Each wall is flat, endless, passes through zero and stands at right angles to its row. A trip goes straight from one point to another. Which walls does it cross, in order?

Walls:
(1): [10  1]
(2): [ 45 -11]
(3): [21 -4]
(4): [ 28 -18]
(5): [ 2 45]
(6): [55 43]
(7): [-39 -14]
(8): [-45   7]
(9): [53 11]
Trips:
[-21 -23] to [-5 35] -> 5, 6, 7, 9
[-20  49] to [-19  28] -> none
[21 14] to [ 23 -25] -> 5
[37 24] to [10  1] -> none

Walls:
(1): [  9  -9 -32 -15]
(2): [-15  27  -2  -2]
(3): [-17   3   4  -6]
(4): [22 -4 -3 17]
(5): [ -9 -23 -22   7]
(6): [-15  -1 -12  -9]
(7): [ 36   0 -20 -24]
(8): [-30  38 -29   0]
(9): [ -4   5   7 -30]
(10): [-32   7 -10  23]
Trips:
[-16  31  17 -28] to [-16 -24  19 -17] -> 8, 2, 5
[ 10  -9 -12 -23] to [ 19   6 -14 -19] -> 4, 5, 8
[ 17  -8 -15  -5] to [ 29   3 -17  17] -> none
[ -1 -19   1  15] to [ 34   0  -5 -28] -> 1, 10, 7, 9, 5
[13 17 27  3] to [19 11 17 19] -> 9, 2
[-12 -27  21  28] to [ 5  9  1 17] -> 3, 5, 2, 8

Walls:
(1): [ 35  10 -36  17 -11  -6 -13 -12 -12]
(2): [ 38   0  -9  -3  -1 -12  12  41  -5]
(3): [ 46 -17 -10  -2 -16 -28 -14   6 -13]
(4): [ 23   2   1   6 -17  -1   9   8   4]
(5): [ -8   0  18 -20 -22 -12   8 -11  11]
(6): [-23 -23  26   7  22  28  -8   4  -2]
Trips:
[ 21 -22  -7   0  -8  -7  -4  -8   6] to [-18  36 -13  11  28 -25  -2  -8 -27] -> 5, 4, 2, 3
[-12 -25  -7  12  -9   1   4  -2   7] to [-12  23 -13   9  15  -2 -10  -9   6] -> 5, 1, 6
[ 21  22 -35 -20  18 -22  32   4  11] to [-18 -33 -14   3 -12  37 -13  19  -4] -> 3, 6, 4, 1, 2
[ -2 -11  31  38 -15   3 -30  26 -24] to [ 14 -20  19 -36  -2  36 -37 -10   9] -> 2, 4, 5

Walls:
(1): [ 36 -17 -43  21  14  14  23  21  -4  11  21 -33  22  30]
(2): [  0  24 -15  27  24  23 -17  10 -11  -5 -41  17  31 -46]
(3): [-13   4  22 -53  26 -16  -8 -34 -30 -27  24  -5   7 -15]
(4): [-18   0 -23 -34 -38 -19  30 -39 -11  44  17  15  -7  15]
(5): [  8  43   0   3 -22   2   2  26  -9  -7 -34   3  -9  48]
Trips:
[ 13  21  -5  11   9  45  29  36  -7 -37 -36  -5 -59 -36] to [ 16  -3 -29 -18  -5 -22 -10 -18 -13 -33 -15  -2  20  40] -> 1, 3, 2, 4
[ -9 -29 -51 -45  19  15 -40 -39  -5   9   7  10  22  41] to [ 47  45  51  35  36 -29 -19   4 -29  17  16   1  15 -39] -> 2, 4, 1
[  9  48  26  -9 -29  -2   6 -31 -14  27   2  45 -11 -39] to [ -6  36  -3 -15   6   5 -14 -28  -4 -16  16  29  40  23] -> none
[ 15 -59 -40  -9 -17  -7  59   9   6 -38  -8  28 -13 -19] to [ 17  22  -4  -5  14  14 -38 -29  24 -16  22  20 -25   6] -> 3, 1, 4
[ -6  -6   0  30 -57 -30  39 -29 -18  41 -18  11  20 -28] to [  5   8 -43 -36  26   6 -50 -40  -8 -45   7 -27  33 -14] -> 3, 1, 4

Walls:
(1): [-29  22  -4   5 -13   3 -16 -18  -1 -12  -6  -5 -11  -8  -3 -17 -30 -10
  10   6 -14  11  13 -26]
(2): [ 13   2 -23 -28 -26  16  13  28   8  10 -17   8 -16 -12  -9 -17   3 -12
  -6 -36  28  16 -14  15]
(3): [ 22  -8 -12  14  12  15 -19  13   5   2 -36 -12   3  29   3  30   5 -21
  23 -10  15  -4   3 -14]
(4): [ 25 -33   0   8  23  13  22 -27 -20  12  17 -49   3   8  20 -30   0   7
  -1   7 -44 -21 -13   3]
(5): [  8 -22 -19  14  -8   2 -22  -1   8  14   3   2 -17  15 -23  22 -18 -39
 -19 -22 -21  21  27 -10]
(6): [-24  15 -16  17   9 -14   4  -1   7   8  15 -14 -10 -13  36   7   8  19
  16 -27   2 -10   8 -43]
(7): [ 20   4  28   9 -10  -5   5 -21   7  -5   9 -10  18   2  11  -5 -14  -9
  -6 -27  10  14 -12   8]
(8): [-13   7  30   7 -18  22  20  -7  -3  12  -2   1  -3  10  -3  -6 -14  11
  13   0  13  11 -32  50]
(9): [ 11  18   8  -5 -16  -8   9 -24  13  12   0 -20  -3 -12  -8  14 -20   3
   9  24  -3   7  20 -14]
Trips:
[  9   7  13  20  -9  -7  -9 -32   0  15  -3   8 -19  -5 -20   8 -11 -13
 -17 -13  10  -8  13  -6] to [ 29  14  28 -12 -10  -5   4  15   3 -12   3 -11   5   9 -25  18   1  -3
   9   8 -12  13  23 -21] -> none
[-15  42  14  20   4   5   6  16 -23  24   1  12 -15 -15 -13  14   4  17
  23 -11  22  -4  12   4] to [ 11 -24 -26   2 -25   5   3 -13  -1  -8 -29  17   5  -5 -16  -7   7  45
  15 -14   7  -4 -10  19] -> 1, 3, 9, 6

Walls:
(1): [ -5  13  -2  11   9 -29  11  32 -15  -6  13  26   5   2  18  18  16  23
 -29 -20   4  12 -33 -23   6   1  -1  14  29  -5  23 -12  26   6  12  33
   5 -11  -8 -14  -4  24 -28  22  -5 -13   1  26]
(2): [ -2  -1 -10   8   1 -11 -20   4 -17 -15 -10  -8   7  -7 -17   4  19  11
  29   2   2  -2  16  31 -45   8  -1  -5  -9 -37 -18 -11 -12  -8  21   6
 -20 -16  -7 -20   2 -12  22 -34   2   5  -8  -7]
(3): [  1   6 -12   7  -9 -21 -23  17   7 -32  15 -19  26   4   2 -36 -22  33
  32  21  13 -13  -1  -3   3   4   9   5 -38  -1 -19   7 -29  12 -21  -9
 -25  38 -17  12  17 -11  -1   7  -9  15   4 -16]
(4): [-13  36   5 -35 -10  11  28 -10  -5   7  13  14  20  23 -17   0   7  31
  10 -13  21  -1  -7   3  24  13  10  16  15  -4 -14  10 -16   3  25 -47
   2 -23 -46  -6  -8   2   9  25 -25  -4  10  26]
(5): [-16  -2 -10  -5  11 -28   7 -18   5 -25  12  10  19 -13  38  -8 -10 -34
  11   3  -3  -7 -42 -20  -5 -18 -22  -3   7 -24 -14  11  11   1   8  15
   0   4   6  -2   5   3 -29 -21 -17  20 -55  -8]
(6): [  8   5  26  13  38  22   9   4 -14  -9  17  13  -7  -3 -30  -8  18  -7
  18 -31 -18   4  24   7  -4 -27  -1  10  17  25   2 -11  16  -3   6  13
  10   4   8  14  -8  -4   9  10  24  -4   4   4]
(7): [-27  -1   1  28   0  17   1  13  -6 -35  12  22  -5  -5 -36  14 -11 -20
 -17   7  -6 -16  -4  13 -19   5 -25 -26 -19 -21  -2 -32  14  -6  -6 -26
 -25 -15 -17 -19   3   6 -10  -8  30  23   3   9]
(8): [-18  29  -6  -7  10  -1   3  16 -43  24   1 -11  18  -4 -11  -6  -6 -24
 -21 -23  21 -20 -18 -19 -20 -16  -4  14   2   6 -20   1  -2  20   0   3
   5 -18  10   5 -41  35   1  23 -17   0 -17 -10]
(9): [ 23  12 -13  15  -9  -1  32  -5   1  16   9  19   1   8   4 -14  11  -4
 -10 -25  -7 -10  -9 -11   0  -7  -6  10  12  -2   3   2 -16  33 -22  16
  47 -18  15 -18  16   0  -8  -1  11 -16 -20 -22]
(10): [-10  17  -5  18   1  18  19 -13 -26 -21  -8 -11  23  28   0  -4   9 -33
 -10 -18  13  23 -10 -20   5  -3   9 -17   2  10 -23  16 -14   2 -16  16
 -15 -27 -21  18  22  15  17  -2   1 -13  24   6]
(11): [ -7   2  -5 -22 -28  -1 -15  19  -5   9   0   8  12   0  -1  18  10 -23
 -19  -1   4  -9   8   6 -17 -15 -32  19 -19 -12  15  13 -18 -27  20  12
  19  -1  15  13   5  -8  -2 -12 -13   7   6 -11]
Trips:
[  0  28  -2   0  -4  45  25  17   1   3 -10 -45  31  -4 -14   0  22  26
 -20  -9   2  43  -9  16   2  30  -2  -4 -15   7   4   3   1   4   9  -3
   9  -7   8  -8  17  -2  15  11  22 -24 -14  -6] to [  9  32  -8  -7  46  21   8  -9 -10  25   5   3   5 -17  14   3  10 -26
  28  15  -4 -21  -5  20  18 -19 -11  43  -9 -37  30   4  14   7  -3 -22
  13  18 -28 -12 -13   0 -22  -4  -2  -4 -18  19] -> 2, 10, 5, 11
[ -9  12 -10  10  16   0   3   0   5  13  -1   9 -31  20 -12   6  -3  -5
  36  11  13  16  38  10 -28  22 -17  17 -27  -9 -10   0 -10 -17   7  10
  40  -8 -11  -8  37  11  11  -6 -16  12  -6  -6] to [ 12  17 -28 -32  23 -13   7 -14  11  35   8   6 -15  -7 -22  13 -39   7
  26  -8   9  -9  29 -21 -16 -30   6   1  17 -17   7 -18   0  29  -7  -1
  16  -1 -13  11 -11  -2  -3  30   1  -3 -15 -11] -> 7, 8, 3, 11, 2

Walls:
(1): [ 24   1  -5  -3  17 -11   7   5  13  12   2  -8  -3 -21   3  25 -20 -30
  -8  -4 -15  25  22 -10  16 -19  -7   0  22  14   1  22   0 -19 -25  -6
 -16  15  22 -14  14 -30 -12   0   6  -9  -2  15]
(2): [-16   5  19 -14  -3  10   4  25  25 -18   1  -6  10 -28  -9  -2   1  -8
  -8 -12   3 -15  16  10  12 -20  22  21  -7  -4  30  -1   7   3 -17   2
 -12  45  19 -18 -15  19  45 -14  13  21 -30  21]
(3): [ 32  -2  -7  13   6 -19  23   7  22   1  -7   4  11  27 -15 -25   4   2
  14 -16  -6  -1  -8   8  -9 -19 -23   6   9   2  15  -8 -12 -19   6 -20
  22   8   1  -4 -31  23  35 -13  -1  18  16  13]
(4): [ 35  14  18 -18   7 -10 -31 -33   1  15  10  -6  -7 -12  -1 -35  18 -16
 -23   4  -8 -14 -12 -38 -42  10 -17 -14  17   9 -10  29   2   8  -3 -16
  -8   2   0  20  32  16 -28  29  49  -2 -18  -3]
(5): [  3 -30  16 -15  23 -20 -11  19  -4   4  15  11  14   2   9  -2  22  -2
  12  -7  21 -14  13  -6 -26  11  24 -23  -1  18 -60  -2   8  21 -17  24
 -20 -27 -13  18  -6  -1  -8 -24 -11  24 -11 -19]
(6): [ 38 -15 -23   3 -16 -10   6 -10  15 -11  18   6  15  24  28   6 -25  10
  27  -5   8 -30 -16  30  17  39 -29  18 -37   2   5  33 -16  -6 -29 -14
 -27  10   0  15  34 -17 -13  -4  10   0 -20   1]
Trips:
[  8  -9   8  -4  38  15 -22  -7  20  33 -12  -4  34 -10  23  15  38   0
 -12  13  -5 -16 -33   7  16 -32   1 -18   9 -16  12 -34  11  -5 -15  11
   7   3   4 -19  20 -35   5 -34 -14  -1 -26 -14] to [  3   5 -16   1 -10  -6  22   3  -5   3  -1 -32  15  15  -2 -12  15  17
 -13   1 -10  22 -15 -17  10  14  15  -6  -7  24   7 -20  34   8  23   4
   3  -6 -11 -10  18 -17 -45 -39  14 -14   0  10] -> 2, 4, 1, 5
[ 51  33 -40   6  -9  22 -21   2  13  11  -1  13  24 -17  13  -6 -10  -3
 -32   3   6 -17  15  -2  11  24   8  -8  18  19  14 -23   0  21  20  16
   1 -27  -1   8  29   1 -20  27 -31  -9 -16  -3] to [ 15  -2 -11 -15  27 -25  -2  20  21 -26  -3 -19   3   4  41  -7 -14   3
   7 -32  -5 -19  -3  14   7  20   7  -5  -9 -11   9 -10 -24  -4 -13  15
  25   2 -11  -6  12  19  30 -27   7  -4   0  -4] -> 5, 1, 3, 2, 4
[ 13 -30  23  29  -6  -8  32  18 -34   6   4  13   2   5  -5  17  23  12
 -13 -23  14  -3   6   5  25 -12  -1   4 -19  22   7  28  18 -29  12  15
  -1 -21   7 -24  18  -3  19  21  33  -4 -11   4] to [ 18  17  16 -13 -22   8  12 -20  -1   0  11 -42  28 -19 -15  -6  26  13
 -18  17   5  14 -18  -2 -12   8   2 -48   9 -12   1 -13  -6  -4  27 -12
 -24   8  -2 -14  -8 -22  -3 -11   5  -3 -18 -15] -> 3, 4, 6, 2, 1
[  0 -10 -43 -14  12   7   3  -2  -5   3   9  38 -17  19  22 -10  -2 -19
   3  17  10  -1   4   2  14   5  33   7 -25 -24  22   3  14  15  -2  20
 -24  -2 -17   9 -15 -12  36  -8 -45  31   0 -14] to [ 17  14  20   0   8  -1  13   0  11  17  -9   2 -32  -3  -2   3   6   1
  30 -10  17 -12 -26  -5 -10  10  22 -11   1   4 -31  -1   2   0   5 -23
   0 -12   6   2  12   0   5 -12  25  17  -2   3] -> 3, 2, 4
[-11  -9 -27  -6  25  17  22   6  18 -13 -41   1  51 -25  33 -34  16  -7
   0  25 -19 -45 -16 -10 -28  -6 -14 -19  -2 -13  -9  -1 -12  -8   4   5
  -9 -20  31   1 -40  -5 -15  13 -30  -6  -9   3] to [-19  11 -10 -13  -8  -4  17   8 -20   2   4 -24   5  10  29 -21 -12 -27
   3  26   1  11  12  -2   3  21  16  -8   5 -15  12   7 -25  10   8 -21
 -12 -16  -5  27  11  -4   5 -14 -28  15   3  12] -> 4, 6, 3

Walls:
(1): [ 13   7  18  -4 -28  13  25   5 -10 -22  -8  14  11  27 -15  -1   5  22
 -10   4 -14  11  -3   9  10  -4 -39  31  22 -23  -7  24   8   7  36 -18
  25  11 -16 -10   7  13  -7  -4  17  15 -11 -11]
(2): [  7 -12 -25 -13  -2   2  -4  14   8  -7 -22  27   2 -15   5  24  -6 -32
 -13   2 -28  -5 -24 -14 -10  36  -2  10   4  15   7  20   2  13  -4 -15
  -8   2  33 -17 -25  60   0  24   9 -11  17  13]
(3): [-12 -19   6  21  -1   7  24   4  22  -1  -3  -5   7 -22 -31  18  10  -6
  36 -31  14  -6  -1 -11  -3  15  19  -3 -16   6  30   3  -5   1 -33 -12
 -18   4  -8   3 -26  -3   5   4  -9  -4  41 -33]
(4): [-30 -11  34  14  -1 -30  28  18  12  16  15   4  13  11   5   1  38 -18
 -12  40  16 -17  -1  10 -24  18   4  27 -33   5  40  13   0 -23  13  -5
  22   9  -4 -31 -11 -21 -22  -5 -25  -4  14   5]
(5): [-26 -11  15 -43 -32   0   7 -17  18   8 -20 -26   5   8  -6   6   7  34
   9   5 -42  13  -1   6 -16  -9  -1  11  -2 -38 -23  -4   3 -19 -21  -1
 -27  -3   8  17  -9 -17  43  11  49  -1 -15 -39]
(6): [ 16  42   8  13  13 -30 -19   1  -8  -2   4  -1   3 -19  -6 -17  -1 -18
  20  -1  24   1 -18  -7 -14  18   9  -6  29  -2 -32  -5   1  10   5  -1
   5 -22 -11   6  -7   5   2  -9  16  -4  -2  -4]
(7): [ 15  -3 -25   1  17  -2 -39 -21 -13  25   3   6  28  19 -31  10  21 -16
  27 -18 -36 -21  13 -17 -24  12 -34 -26  17   4  -6  18  17 -14   9  -2
  -3 -21  11 -20  -6   2  -6  17 -32 -41  -7 -23]
(8): [ -6   1  16 -16 -27  -6 -25 -32  10   8  16   2 -18   7  -2 -11   0 -20
   2 -10  -9  22   6  18   9   6  -8 -20  20  -7   1 -11  26  13 -21   6
  33 -11   2  23 -26   9 -20 -25  -2   4 -14  20]
(9): [ 20  -8 -30  12  41 -13  -5 -16 -36  13   1  27   5  -1  -8  -6  23 -18
  -4 -17   0 -12  22   8 -15  -5  -4  -4   0 -16   5  34  14 -25  37   6
 -10  18  23  12 -16 -16 -16  13   5  -6   6  -5]
Trips:
[-15 -42  -7 -14 -12  -7  -7 -16 -38 -21  26  20  12  -8 -35   5   1 -22
   0  21  -7  50  -5  -4 -25  14   3  -6  -1  16 -35  22  -5 -18 -16  20
  -7  28  14 -11   2  11   5  -9 -16 -41   0 -17] to [ -5  53  -9  -1  38  -2  12  34  14  -3  -7 -43  -8 -51  38  -7  -5 -12
  12   9 -10 -13 -20  16 -18 -18  22 -16  19   6  11   4 -27 -18   9 -16
  17  -1 -17   3 -24  11   8  -4  -5   0   0  -5] -> 6, 8, 5, 7, 9
[ 35  15  22  24   8   7  15  -3  -4 -44   6 -12   5  34  22 -14 -13  -7
  10  -3   9 -14   8 -16  10 -13 -14   3  -3  10  -7 -16   9  -3 -20  19
  12  -1  -3 -15  13   1  23   4  -8  -9 -14  10] to [ 13  11 -15 -12  45   2 -11  14  -7 -20 -25  29  13  37 -26  11  27  20
 -19 -42 -15  29  -5  -8 -23  -1   1 -34   3 -15   4  19 -15  -4  -5  28
   7  -2   2  19  21  10 -21   8 -26  29   7  32] -> 7, 9, 6, 2
[  0   2 -13   0 -13   9  12  -4  17  -8  -9  -8  27   3  16  23 -17  37
   4  30 -11  22 -21  10   6  -8  32  26   6   4 -10  -2  36 -17  16 -11
  20 -11  -1  26 -15 -16   1 -23 -17  -1  -7  11] to [-19 -24  13   7  13  21   9  47   0  13   7   8  -7   2   3   9   5  -9
 -17 -11  16 -17  19 -11  23   5  12  -3 -13 -21  28 -14  13  25   7  -9
  -4   7   8   0  -1  10 -13  -4   5   3  19  -7] -> 3, 8, 5, 2, 1, 9
[  9 -15  27 -23 -14  16  27  31   1 -22  14  32  20  12 -45   6  13  -5
  14   0  29 -15  -1  21  14  30  12  -6 -16   1  12 -29  -2 -10   2 -29
 -18   6 -39   8   2  -1  26 -27  10   3  18  -8] to [ -4   3 -21 -12 -10 -25 -10 -35  31 -10 -18  -4 -23   5  -3  -2  17  18
  10 -12  -9  17 -24  24  25 -28 -17 -12  16  13  -1  -1 -12  -2  23  -4
 -25  -3   0  -4  10  16   8  14  -9  -7   1  37] -> 4, 8, 2, 3, 7
[ 18 -29  12  -4 -27  11  -9  10 -10   0  -3  11   2  14   8   1  -7 -28
   2  11  12   0  11   6   2 -42  16 -33  -1  -4 -35  17  16 -15  19 -11
 -18  -2  11  -5  -4   8 -12  16  -1  -6  22 -14] to [-15 -30   3   6   2  -5   1   7 -24 -21   5   1   4  -2 -32   1  11   6
 -43 -10  -6   9  17  27   3  -3 -35 -14   1 -33  17   3  -2  18 -34 -13
  -7 -14 -32 -12   7   2   5 -10  37   5 -19 -30] -> 8, 2, 3, 7, 9
[ -7   6   9  18 -19   4   7  -7   1 -31  20 -27  -2  13 -13  -4  11 -12
  23  38   4  28  -1   4  40   8  23 -19  40  31   9  -2   9  -4  21   2
  -8 -19  15  14   1 -30  19 -14  20  45  32  -3] to [-15  -7   3  26   5   9  10   2 -14  -3 -29 -29   0   2 -15  26   6  -1
 -11 -13 -20  25   5   6  -5  14  11   0  24 -10 -31  14  17  15  -1  -6
 -12  -4  -4   8 -27  15 -17  -8  -8  13  21  22] -> 2, 9, 7
